Rows are points. Each copy is the shape, with its points in the same order, turned, moved and blurred by noise. Some copies are also mirrored. Which?
(in the rows, 128 means zero)

Shape (5 x 2):
[[ 61 154]
 [183 160]
 [ 59 127]
 [120 149]
 [137  98]]
Copy 1:
[[186 175]
 [ 79 138]
 [194 143]
 [128 148]
 [140  89]]
Copy 1 is: mirrored
Copy 2:
[[ 46 136]
 [170 177]
 [ 63 104]
 [112 160]
 [154 109]]
Copy 2 is: only turned
Copy 3:
[[200 102]
 [117 185]
 [187  73]
 [145 133]
 [106 104]]
Copy 3 is: mirrored

Shape, 7 rows:
[[114 161 106  84]
 [ 58  74 175 106]
 [ 70  73  97 117]
 [191 144  70 149]
 [135 144 134 169]
 [150  99 164 171]
 [186 178 152  84]]
Copy 1, 7 rows:
[[ 78 160 106 100]
 [155  73  93  44]
 [127  66  63 111]
 [102 172 141 190]
 [117 122 165 122]
 [166 118 174 108]
 [114 219 138  95]]
Copy 1 is: only turned
Copy 2:
[[106 128  93 173]
 [164 237 119 151]
 [159 202  61 123]
 [125  72 111  83]
 [168 114 137 135]
 [177 153 165  98]
 [ 82 105 158 159]]
Copy 2 is: mirrored
Copy 3, 7 rows:
[[ 91 169 124 152]
 [ 39  68 167 100]
 [ 53  70 113 163]
 [170 142  68 158]
 [154 108 139 144]
 [143  72 118  96]
 [139 198 127  94]]
Copy 3 is: only turned

Shape:
[[ 98 151  30 155 142 118]
 [137 134 195 126  18 132]
 [129 107 129 145 103 144]
 [138 155 151  25 104 118]
 [119 136 107 167 117 243]
 [133 113 205 129 143 127]
 [131 163 158 172 135 105]
 [ 65 140 122 180  95 121]
 [122 134  92 171 138 129]]
Copy 1:
[[105  52  96 130 171  96]
 [126 167 219 195  64  93]
 [120 128 155 135 101 125]
 [180 207 104 173 125  69]
 [120 108 158 173 159 214]
 [113 197 173  93 103 119]
 [ 66 154 162 119 130  92]
 [108  83 196 132 147  88]
 [ 87  92 120 118 139 123]]
Copy 1 is: mirrored
Copy 2 (9 x 6):
[[ 94  17 126  66 146 192]
 [163 175 182  79  61 125]
 [148 106 146  76 137 140]
 [ 70 197 147 102 140 179]
 [218  88  91  78 139 199]
 [149 139 148 143 150 100]
 [124  85 129 140 108 112]
 [153  52 182 106 103 163]
 [130  45 124  88 138 148]]
Copy 2 is: only turned
Copy 3, 9 rows:
[[187 103 135 131 184  75]
 [ 22 177  89 119  83  90]
 [116 109 128 149  86  95]
 [123 159  67  76 109 179]
 [141  57  58 171  85  53]
 [101 148 106 185  62 159]
 [141 177 118 186 110 100]
 [ 97 127 115 178 161  73]
 [167 124 130 161 123  81]]
Copy 3 is: only turned

Shape:
[[133 185 153 162 167 180 169  88  66]
 [189  97  88 103 187 136 118 176  97]
 [101 120 174  73 127  59 103  79 186]
 [116 166 137  52 142  58  76 127 137]
 [173  56 218 165 134  76  84 149  79]
 [111 135 105 137  68 152 111 140 141]
 [127 140  91  95 123 104 125 165 141]
 [136  89 125  63 181  83 105 184  80]
 [137  86 153 155 134  81 126 176 184]
 [ 89 127 206 113  72 119 154 193 184]
 [121 148 100 105 139 169  75 200 141]
 [ 93  73 139 158 165 190 103  74 112]
 [179  80 163 153 144 192 159 126 140]]
Copy 1, 13 rows:
[[ 76 157 165  82 134 198 159 134 179]
 [148 115 140 200 179 142  85 147 153]
 [153  98  90 112 113 111 181  62  47]
 [146  78 124 123 137 126 110  34  89]
 [169 114  15  93 153 172  83 179 116]
 [146 132 172  81  92  82 110 140 124]
 [135  84 157 142 123  81 101 110 126]
 [166  70 105 197 127 164  79 112 126]
 [138  70  98 115 143  90 120 184  67]
 [176  30 144  58  88 109 152 167  83]
 [168 104 210 125 137 120  71 132 118]
 [131 211 137 130  90 170 143 164  96]
 [159 152 142 116 159 142 178 211 140]]
Copy 1 is: only turned
Copy 2 (13 x 9):
[[114  42 151 136  60 146 160 123 166]
 [ 88  90 126 126 172 120 104  36 162]
 [143 238 118 103  97  73 175 138 146]
 [104 202 117 145 101  82 208  75 124]
 [ 85 154 175  76 218 178 166 129 152]
 [119 142  98 169 115 119 109 154  80]
 [106 150 101 178 141  87 131  90 130]
 [122 157 168 150 193 113 163  32 134]
 [101 186  94 140 184 134 111 149 187]
 [ 77 208 146 206 137 116 112 196 153]
 [ 71 153 107 196 115 159  93  66 113]
 [190 117 149 110  87 191  90 108 133]
 [ 87  96 154 108 118 155  50 141 189]]
Copy 2 is: only turned
Copy 3 (13 x 9):
[[ 96  95  44  64 129 135 122 110 105]
 [100 131 147 180 187 207 152 133 131]
 [153  64 154 192  79  55 177 187  92]
 [192  78 128 219 116 105 139 143 124]
 [ 20  86 156 224  76 132 103 113  92]
 [131 189 138 132 118  96 101 158 118]
 [169 141 163 155 134 139 140 125 140]
 [120  99 147 236 119 188 167 129 160]
 [ 92 136 213 167 112  99 156 107 119]
 [141 188 163 161  52  69 170  84  85]
 [149 176 119 188 189 123 143 111 145]
 [ 35 121  80 115 141  85 152 192 150]
 [ 45 157 130 115 145 143 176 144  61]]
Copy 3 is: only turned

Shape (18 x 12):
[[153 109 148 148  98 130 142 115 127 107 106 145]
 [106 114 145 130 137  83 148 116 130 113 149 145]
 [120 100 136 119 139 137 145 148 123 125 137 138]
 [134 125 136 121 133 136 127 111 105 104 145 140]
 [115 140 136 119 131 126 148 122 129 187 139 132]
 [106 188 137 131 114 132 138 112 111 150 147 142]
 [107 104 143 110 120 123 148 147 117 106 147 125]
 [127 114 150 161 110 116  71 147 156 205 157 150]
 [182 159 147 140 117 124 152 121 137 106 144 149]
 [104 105 120 112 117 133 137 180 107 123 148   7]
 [126 117 159 135 138 125 137 149 119 135 100 129]
 [104  99 155 109 125 113 132 118 177 124 136 136]
 [122 141 138 139 146 129 147 110 129 113 149  92]
 [133 128  55 113 126 132 140 119 125 105 131 144]
 [124 163 158 146 134  98 129 117 186 109 135 151]
 [125 126 123 108 138 134 144 114 123 106 153 144]
 [118 167 154 115 135 116 130 123 128 133 136 117]
 [198 106 124 107 110 113 105 132 115 122 138 107]]
Copy 1 (18 x 12):
[[136 112  99 141 131 137  95 136 147 124  88  92]
 [ 97 150  97 141 108 141 125  92 147 121 134 114]
 [ 96 132 122 152 128 120 132 143 127 140 130 102]
 [121 108 118 137 107 122 106 122 115 125 125 129]
 [140 141 145 139 145 132 131 126 145 146 176 114]
 [161 110 149 130 106 134 143 105 160 124 160 139]
 [101 115 110 131 109 120 136 125 128 143 119  96]
 [126 141 126 122 141 137 114 166 152  68 206  82]
 [136  96 131 141 145  97  88 100 156 105 103 119]
 [118 164 174  71  94 124 168 115  62 151 114  56]
 [130 151 122 142 129 118 133 157 141 127 113 105]
 [ 84 139  98 104 146 145 116 124 159 136 140 111]
 [122 152 149 114 109 135 104 101 125 128 116 126]
 [115  92 128 167 153 160 140  95  81 115 112 137]
 [104 137 118 120 146 131 115 100 190  84 118 142]
 [105 104 124 142 122 131 118 106 114 132 129 139]
 [136 140 125 108 118 112 130 111 146 125 135 141]
 [144 111 100 120 142 100  97 117  74  97 113  90]]
Copy 1 is: only turned
Copy 2:
[[124  94 137 148 114 104 123 149 168 128 130 163]
 [113 163 142 141 125 104 118 145 152 132 139  99]
 [152 124 141 139 124 120 105 153 119 124 143 109]
 [117 116 157 128 138 130 112 133 153 131 133 125]
 [124 130  98 125 120  98 110 110  99 154 146 111]
 [ 83 120  93  97 129 110 100 100 137 124 128 106]
 [140 126 151 126 122 108 113 166 142 131 118  94]
 [ 81 122  71 177 127 125 115 171  74 169 159 143]
 [ 95  95 143 157  97 122 101 113 177 110 158 121]
 [156 111 156 107  61 151 139 164  69 113  53  84]
 [150 130 116 153 118 120 102 139 129 125 114 141]
 [125 134 144 172 143  70 125 150 118 132 127 105]
 [103 139 157 126 107 121 117 118 113 102 115 119]
 [138  98 140 104 136 128 169 123 145 105 169 106]
 [ 77 146 110 184 132  86 119 126 149  91 139 119]
 [123 115 157 122 139 121 120 128 142 120 147  98]
 [106 129 116 142 123 119 106 107 131 119 107  99]
 [121  80 155 169  92 157 151 133 139 156 131 117]]
Copy 2 is: mirrored
Copy 3 (18 x 12):
[[130 106 137 139 108 155 139 158 121 161 145 134]
 [113  81 140 134 154 129 126 107 113 127 141 122]
 [110 127 109 137 122 136 131 114 113 116 156 123]
 [131 124 138 146 126 161 136 114 108 127 127 144]
 [143 134 125 164 140 107 122 112 160 110 146 116]
 [145 141 163 161 154 105 136 121 142 106 122 157]
 [112 120 128 127 135 140 115 122  97 107 164 136]
 [105 111  86 201 161 134 169 134 198 118 170 144]
 [154 120 139 181 134 134 144 143  92 166 122 146]
 [133 200 106  88 197 158 100 143 102 108 214 129]
 [ 95 139 119 139 122 130 112 133 136 145 142 127]
 [116  82 115 151 151 145 121 146 122 101 145  97]
 [137 148 146 135 176 149 131 119 108 135 134 110]
 [179 113  96  94 125 138 156 117 104 112 116 147]
 [118  87 131 177 176 121 138 153 110 140 105 120]
 [141 112 133 141 131 148 135 109  96 112 125 135]
 [133 139 142 163 168 124 109 129 125 121 120 136]
 [161 131  87 156 137 187 116 136 118 160 160 165]]
Copy 3 is: mirrored
Copy 4:
[[107 134 148 110 118 117  86 132 144 147 105 103]
 [121 131 142 123 121  90 140 107 107 183 124 110]
 [ 92 140 107 126 132 117 129 113 123 149 125 125]
 [115 122 139 140 112 138 119 124 118 153 120 133]
 [120 126 115 104 174 122 149 158 131 167 147 122]
 [122 103 162 112 152 138 164 153 149 169 142 145]
 [106 130 111 119 105 110 148 108 126 149 117 121]
 [136 107 124  61 208  95 107 105 108 129 144 156]
 [123 119 155 139 138 117 100 147 151 179  75 144]
 [156 123  60 139  93  82 180 136 148  64 130 118]
 [ 93 155 135 118 139 101 128 139 120 125 124 119]
 [127 134 124  99 148 117 140  94 104 160  99  84]
 [135 103 134 157 131 111 149 142 123 139 117 108]
 [143 152 128 160 121 154 120  94 164 172 146 131]
 [135 122 187 123 172 104 140 110 122 170  83 109]
 [120 125 125 144 120 141 140 113 120 173 118 126]
 [132 125 154 120 143 121 165 150 120 147 114 132]
 [162 151 107 123 111 119  83 137 122 135 100 159]]
Copy 4 is: only turned

Shape:
[[ 78  79 135  30 100 121 121 145 125 148 138  99]
 [151  68 112  80  92 103 158 148 131 148 114 124]
 [139 173 118 187 109 143 143  46 153 100 141 132]
 [122 177 151 163 118  89  97 159  96 124 143 153]
 [107 131  52  73 109  78 170 151 156 160 168  86]
 [122 120 113  79  59 147 192 161 100 138 169  97]
 [125 190 182 175 168 124 141  60 165 110 152 111]
 [151 174 164 184 137 161 130 122 238 106 158 130]
 [ 96  56 125 101 124  93 204 168 114 165 180 133]
 [ 82 160 147 164  97 129 101 162 122 159  96 169]
 [142 139 147 146  92 107  64 129 101 164 159 175]
 [160  73  93  55 124 119 153 183 103 155 173  83]
 [112 140 127 196 158 137 119  64 196  91 142 109]
 [106 158 119 132 133 132  87 150  95 101 123 240]
 [126 166 114 210 180 178 134 110 132 130 126  94]
 [120 184 112 207 166 195 140  50 181 169 191 124]
 [102 164 124 209 139 168 116  86 171  77 202 101]
 [ 99 121 123 199  91 113  77 151 102 139 129 171]]
Copy 1 (18 x 12):
[[151 138  75 164 106 157  85 181  67 148 131 167]
 [118 155  86 118 119 151 103 146 124 113 175 167]
 [119 184 142  91 173  56 226 143 134 140  86 141]
 [117 155  83 184 152 132 188 129 154 126 100  77]
 [ 99 179 120 161 136 155 165 165  23  78 152 170]
 [ 65 157  83 172 161 146 143 163  89 153 154 213]
 [ 87 181 123  99 128  45 207 137 104 155  66  81]
 [ 87 249 109  77 151  71 153 107 132 122  54  98]
 [ 95 182 112 156 103 190 139 133  80 178 186 156]
 [135 160 121 152 120 171 169 161 184 135  67 117]
 [154 174 112 164 176 132 153 171 175 137 132  74]
 [100 139 107 172 156 166  76 125  59 137 184 156]
 [133 216 149  96 118  60 188 112 101 144  61 121]
 [184 137  92 129 184 193 183 120 166 155  73  88]
 [ 79 162 192 128 140  82 185  92 134 148  50 120]
 [ 83 228 221  92 183  78 203 165 100 175  65 101]
 [117 232 149 147 173  58 203  93 102 167  61 124]
 [169 186 143 189 142 154 176 122 196 137 122 107]]
Copy 1 is: only turned
Copy 2 (18 x 12):
[[ 87 116 109  86 119 101  84 124 135 177 211  88]
 [155 162 149 114 122 101 114 105 134 152 189 100]
 [114 142 128 136 147 162 135 180 186  93  83 193]
 [112 142  57 172 121 113 148 162  85 142 109 144]
 [123 151  79 117 138 155  93  38 155 123 189 116]
 [ 96 165 116 100 116 121 112  85 163 152 119  53]
 [129 106  83 142 102 191 120 218 156  84 101 176]
 [142  88  86  97 114 142 194 179 169  43 112 166]
 [178 169  86  76 135 110  60 106 119 145 151  72]
 [120 127  65 134 179 116 181 173 103 179 128 134]
 [119 163  64 155 116  62 149 166 128 170 131 170]
 [141 131 110 137  97  76  75  62 152 136 178  64]
 [126  96 110 126 166 152 119 195 166  54 122 193]
 [125 101  96 132 143  83 152 140  64 193  82 192]
 [147  75  88 182 177 145 129 179 179  89  83 131]
 [156  93  46 126 160 153 126 183 245  88  72 187]
 [ 91  98  77 120 162 126 111 180 177  38  68 173]
 [124 159  71 153 188  72 156 171  96 147 113 156]]
Copy 2 is: mirrored
Copy 3, 18 rows:
[[122 121  81 152 104  92 171 188 162  91 233 134]
 [113 145 124 177 123 137 178 162 146 136 204  85]
 [160 134 126 107 159 149  94  99 114  81  81 106]
 [107 118 171 128 170 101 118  85 145 126 164 183]
 [126 117  72 157 209 150 205 171 176 101 186 116]
 [123 111  86 187 175  83 176 134 107  83 209  84]
 [144 158 120 120 156 106  95 133 126  93  47 170]
 [176 124 124 105 183 117  76 170  86 163  80 136]
 [172 163 106 219 150  93 211 141 160 128 200 129]
 [123  90 119 142 129 124  90  80 149 158 180 176]
 [127 154 170 123 149 143  96  99 120 114 213 179]
 [106 177 100 150 176  91 212 168 141 123 235  92]
 [190 146 117  87 150 125  89 143 159 118  68 121]
 [145  92 170  86 104 133 161  61 107 147 180 186]
 [141 168  78  85 171  94 100  74 146 150  91 118]
 [206 187  49  90 195 140  76  96  98 107  82 147]
 [212 137 117  70 198  82  87 117 131  95  92 124]
 [157 120 166 126 143 126  90  64 169 144 198 151]]
Copy 3 is: mirrored
